Each row of a before or after table is a point. One or more steps were done to the points. Then noise was added and the rows were shuffled. The steps act on columns, c1 being the first. Name the steps. A step turns or swaps two columns, mirrors them in a line or flattens them onto one, adds a multiple of one to another, or multiplies or shifts one. Angles are multiples of 10 degrees, from the lower column toward the higher: turns from -170 to 170, lines from 10 to 170 but not 90. Use the fewest steps. Two steps may share a column if one is a turn and the other turns, adds or multiplies; they go together, in the order done. Otherwise the lowest column goes first.

Before:
[[-0.96 -0.13]
 [-0.09  0.18]
 [ 0.06 -0.54]
 [-0.21  0.17]
 [ 0.14  0.28]
 [ 0.15  0.32]
 [-0.16 -0.20]
 [ 0.04  0.09]
 [-0.54 -0.08]
 [-0.24  0.17]
 [-0.30  0.05]
 [ 0.16  0.24]]
After (12 x 2):
[[ 0.11  0.17]
 [-0.33  0.40]
 [-0.45 -0.29]
 [-0.60  0.77]
 [-0.12  0.26]
 [ 0.03  0.31]
 [ 0.06  0.02]
 [ 0.28  0.02]
 [ 0.36  0.02]
 [ 0.04  0.29]
 [-0.28  0.04]
 [ 0.27 -0.03]]
Steps: turn c1 and c2 by -60 degrees

Before (11 x 3):
[[ 0.25 -0.02  0.08]
 [ 0.20 -0.29 -0.60]
 [ 0.09  0.29  0.71]
 [-0.15  0.13 -0.03]
 [-0.12 -0.16 -0.14]
 [-0.02 -0.20  0.33]
 [-0.20 -0.15 -0.19]
 [-0.16 -0.05  0.34]
 [ 0.30 -0.16 -0.32]
 [ 0.71  0.09 -0.08]
 [ 0.24  0.28  0.46]]
After (11 x 3):
[[ 0.32  0.01  0.54]
 [ 0.25  0.05 -0.63]
 [ 0.12 -0.10  0.77]
 [ 0.91  0.11 -0.02]
 [-0.15 -0.05 -0.21]
 [ 0.31 -0.08  0.04]
 [-0.16  0.12  0.00]
 [ 0.38  0.02 -0.39]
 [-0.01 -0.33  0.19]
 [-0.25  0.00 -0.25]
 [-0.23 -0.18  0.26]]
Steps: multiply c1 by 1.3; turn c2 and c3 by 30 degrees

Before:
[[-0.18 -0.08  0.67  0.50]
 [ 0.20  0.31 -0.25  0.65]
 [ 0.32  0.52 -0.28 -1.01]
 [-0.15 -0.07 -0.20 -0.30]
 [ 0.13 -0.14  0.47  0.44]
 [-0.03 -0.17  0.24  0.36]
 [-0.07  0.00  0.00 -0.18]
 [ 0.07  0.04  0.29  0.35]
 [ 0.18 -0.41 -0.74  0.27]
 [-0.36  0.33 -0.21 -0.42]
 [-0.13 -0.03 -0.19  0.39]
 [-0.18 -0.32 -0.21 -0.68]
 [-0.07  0.00 -0.42  0.05]
 [ 0.51  0.12  0.35  0.49]]
After:
[[ 0.31  0.18  0.19  0.02]
 [-0.52  0.13  0.73  0.01]
 [ 0.07 -0.02  0.01  0.03]
 [ 0.21 -0.02  1.08 -0.06]
 [ 0.07  0.15  0.59 -0.03]
 [-0.06  0.01  0.68  0.02]
 [-0.04  0.21  0.88  0.02]
 [ 0.14 -0.03  0.19  0.00]
 [ 0.15 -0.44  0.16  0.02]
 [-0.52 -0.32  0.12 -0.01]
 [ 0.04  0.47 -0.35 -0.02]
 [ 0.16 -0.02  0.20 -0.01]
 [-0.34 -0.21  0.16 -0.03]
 [ 0.08 -0.06  0.37  0.03]]
Steps: turn c1 and c2 by 150 degrees; shift c3 by 0.40; multiply c4 by 0

Before (12 x 6):
[[-0.15 -0.33 -0.18 -0.03 -0.27  0.07]
 [ 0.29 -0.02  0.21  0.37  0.34 -0.13]
 [-0.27 -0.03 -0.52 -0.11  0.20 -0.23]
 [-0.02 -0.41  0.33 -0.47 -0.22  0.36]
 [-0.17  0.16 -0.24 -0.56  0.02  0.26]
 [ 0.22 -0.29  0.10  0.39 -0.20 -0.06]
 [-0.29  0.42  0.01  0.29 -0.33  0.15]
 [ 0.11 -0.09  0.38 -0.15 -0.07 -0.58]
 [-0.03  0.14 -0.10  0.27  0.04  0.04]
 [ 0.30  0.02  0.23 -0.15 -0.32 -0.13]
 [ 0.15  0.37  0.18  0.23 -0.16  0.27]
 [-0.50  0.43 -0.44 -0.20  0.37 -0.19]]
After:
[[ 0.02  0.52  0.65  0.18 -0.19  0.28]
 [ 0.23  0.05  0.14 -0.47 -0.20 -0.08]
 [-0.29 -0.50  0.03 -0.06 -0.39  0.15]
 [ 0.12 -0.47  0.33 -0.02 -0.16  0.25]
 [ 0.11  0.16  0.76  0.13 -0.01 -0.59]
 [ 0.30  0.09  0.46  0.11 -0.29 -0.12]
 [ 0.29 -0.14  0.46 -0.34  0.37 -0.11]
 [-0.53 -0.30 -0.85  0.40  0.38 -0.17]
 [-0.27  0.09 -1.03  0.06  0.16 -0.23]
 [-0.06 -0.21 -0.16 -0.16  0.03  0.04]
 [-0.16  0.31 -0.29 -0.12 -0.27  0.07]
 [-0.16  0.13 -0.51  0.55  0.00  0.26]]
Steps: turn c2 and c4 by 150 degrees; multiply c3 by 2

Before, 8 rows:
[[ 0.14  0.52  0.04 -0.62  0.02 -0.36 -0.54 -0.05]
 [-0.09 -0.22  0.42 -0.12  0.20  0.08  0.00  0.01]
 [-0.53 -0.28  0.31  0.27 -0.33 -0.11  0.15 -0.07]
 [ 0.18 -0.15  0.36  0.59 -0.32 -0.31 -0.03 -0.08]
 [ 0.11  0.02  0.46  0.27 -0.68 -0.12  0.16  0.10]
 [ 0.18  0.55  0.06 -0.48  0.09  0.03 -0.40 -0.44]
 [ 0.06 -0.33  0.26 -0.01 -0.05  0.28 -0.58 -0.08]
 [-0.27 -0.11  0.33  0.37  0.07  0.30 -0.21  0.21]]
After (8 x 8):
[[ 0.04  0.00 -0.23 -0.32 -0.05 -0.29 -0.58 -0.08]
 [-0.25  0.38 -0.25 -0.11  0.09 -0.36 -0.20  0.12]
 [ 0.18 -0.46 -0.02  0.56  0.12 -0.06 -0.39 -0.41]
 [ 0.14 -0.61  0.35  0.53  0.01  0.02 -0.54 -0.03]
 [ 0.20  0.58  0.37 -0.16 -0.42 -0.31 -0.06  0.01]
 [-0.52  0.24  0.19 -0.27 -0.44 -0.27  0.15 -0.25]
 [-0.08 -0.09  0.00 -0.21  0.27 -0.44  0.00 -0.03]
 [ 0.09  0.28  0.20  0.01 -0.88 -0.43  0.14  0.14]]
Steps: add 0.3 times c1 to c8; swap c2 and c4; mirror c3 and c6 in the line at 140 degrees; multiply c5 by 1.3

Before, 9 rows:
[[ 0.22 -0.09 -0.18 -0.18 -0.01  0.15  0.12  0.23 -0.04]
 [ 0.00 -0.29  0.03  0.09  0.20 -0.04  0.28 -0.03  0.03]
 [ 0.34  0.09  0.02 -0.19  0.11 -0.04  0.14 -0.05  0.03]
 [-0.39 -0.15  0.34  0.01  0.35  0.25  0.32  0.08  0.48]
 [-0.44 -0.39  0.33 -0.14  0.07 -0.10 -0.43 -0.27 -0.07]
 [ 0.22 -0.27 -0.03 -0.53  0.10 -0.26 -0.03  0.09 -0.07]
 [-0.12 -0.21  0.37  0.30  0.56  0.12 -0.02  0.27  0.34]
 [-0.13 -0.54  0.53 -0.23  0.05  0.08 -0.19 -0.17  0.03]
 [ 0.38  0.04 -0.08  0.02 -0.03 -0.15  0.32  0.39  0.34]]
After (9 x 9):
[[ 0.37 -0.45 -0.09  0.05 -0.01 -0.15  0.44  0.39  1.03]
 [-0.40 -0.60  0.35  0.00  0.35  0.25  0.30  0.08  1.43]
 [-0.43  0.41  0.33 -0.16  0.07 -0.09 -0.82 -0.26 -0.20]
 [ 0.21 -0.12 -0.01 -0.52  0.10 -0.24 -0.24  0.06 -0.19]
 [ 0.03 -0.61  0.04  0.09  0.20 -0.01  0.14 -0.04  0.12]
 [-0.13 -0.09  0.36  0.31  0.57  0.10 -0.21  0.27  1.01]
 [ 0.23 -0.24 -0.14 -0.20 -0.01  0.16  0.09  0.23 -0.10]
 [-0.15 -0.05  0.53 -0.25  0.05  0.08 -0.67 -0.16  0.09]
 [ 0.32 -0.18  0.02 -0.18  0.12 -0.02  0.23 -0.04  0.09]]
Steps: multiply c7 by 2; turn c2 and c7 by 50 degrees; multiply c9 by 3

Before (14 x 12):
[[ 0.12 -0.34 -0.19  0.29  0.51 -0.06 -0.22 -0.31  0.06  0.35  0.14  0.25]
 [ 0.28 -0.16 -0.29  0.03 -0.07 -0.16 -0.47  0.23  0.24 -0.13  0.12  0.28]
 [-0.33 -0.17  1.30  0.57  0.63  0.54  0.44 -0.32  0.26  0.29  0.19  0.21]
 [ 0.11 -0.11  0.32  0.33 -0.36  0.12  0.11  0.17 -0.15  0.70 -0.01  0.45]
 [-0.15  0.28 -0.38  0.54  0.10  0.51  0.01 -0.12 -0.27 -0.38 -0.05 -0.18]
 [-0.17  0.20  0.31  0.15 -0.24 -0.52  0.01 -0.03 -0.12  0.33 -0.05  0.23]
 [ 0.36 -0.20 -0.23 -0.31  0.24  0.00  0.05 -0.09 -0.05 -0.07  0.06 -0.23]
 [-0.25  0.01 -0.23 -0.07  0.05  0.25  0.04 -0.19  0.27  0.18  0.02  0.05]
 [-0.09 -0.30 -0.34  0.11 -0.02  0.18 -0.02 -0.07 -0.38 -0.17  0.38  0.12]
 [ 0.14  0.43 -0.29 -0.04  0.00 -0.32  0.20  0.10  0.19  0.10  0.43  0.36]
 [-0.54  0.37  0.38 -0.27 -0.04 -0.04 -0.02  0.15 -0.16  0.23  0.14  0.40]
 [-0.23 -0.27  0.34  0.40  0.44  0.09  0.27  0.34 -0.07  0.38 -0.19  0.39]
 [ 0.55  0.05 -0.79 -0.04  0.36  0.34 -0.64  0.01 -0.57 -0.10 -0.17  0.48]
 [-0.01 -0.20  0.38  0.04  0.00 -0.16  0.22 -0.13  0.00  0.25 -0.28  0.92]]
After:
[[-0.10 -0.01 -0.35  0.06 -0.31  0.18 -0.28 -0.08  0.25 -0.17  0.37  0.12]
 [-0.16  0.48 -0.40  0.37  0.11  0.51 -0.23 -0.13  0.16 -0.38 -0.06 -0.18]
 [ 0.13  0.12 -0.28 -0.02  0.42 -0.32  0.02  0.10 -0.28  0.10  0.43  0.35]
 [ 0.29  0.00 -0.30 -0.04 -0.18 -0.15  0.47  0.23  0.21 -0.14  0.11  0.28]
 [ 0.11  0.39  0.31 -0.15 -0.27  0.13 -0.18  0.17  0.01  0.72 -0.02  0.45]
 [ 0.12 -0.12 -0.19  0.60 -0.32 -0.04  0.19 -0.32  0.10  0.35  0.13  0.23]
 [ 0.54 -0.17 -0.79  0.29  0.13  0.31 -0.06  0.01  0.85 -0.09 -0.18  0.50]
 [ 0.00 -0.03  0.39  0.04 -0.21 -0.14 -0.16 -0.15 -0.17  0.24 -0.30  0.92]
 [-0.15  0.30  0.30 -0.13  0.10 -0.53 -0.07 -0.01  0.09  0.33 -0.06  0.22]
 [-0.25 -0.09 -0.24  0.01  0.05  0.26  0.18 -0.19 -0.21  0.18  0.02  0.05]
 [-0.53 -0.09  0.38 -0.16  0.40 -0.05 -0.12  0.15  0.10  0.23  0.15  0.41]
 [-0.33  0.09  1.29  0.82 -0.22  0.55 -0.09 -0.33 -0.51  0.30  0.20  0.19]
 [ 0.36 -0.42 -0.24  0.05 -0.04 -0.01 -0.07 -0.09 -0.01 -0.07  0.05 -0.24]
 [-0.22  0.02  0.36  0.57 -0.29  0.10 -0.23  0.35 -0.14  0.38 -0.19  0.39]]
Steps: turn c4 and c5 by -60 degrees; turn c2 and c5 by 70 degrees; turn c7 and c9 by -130 degrees
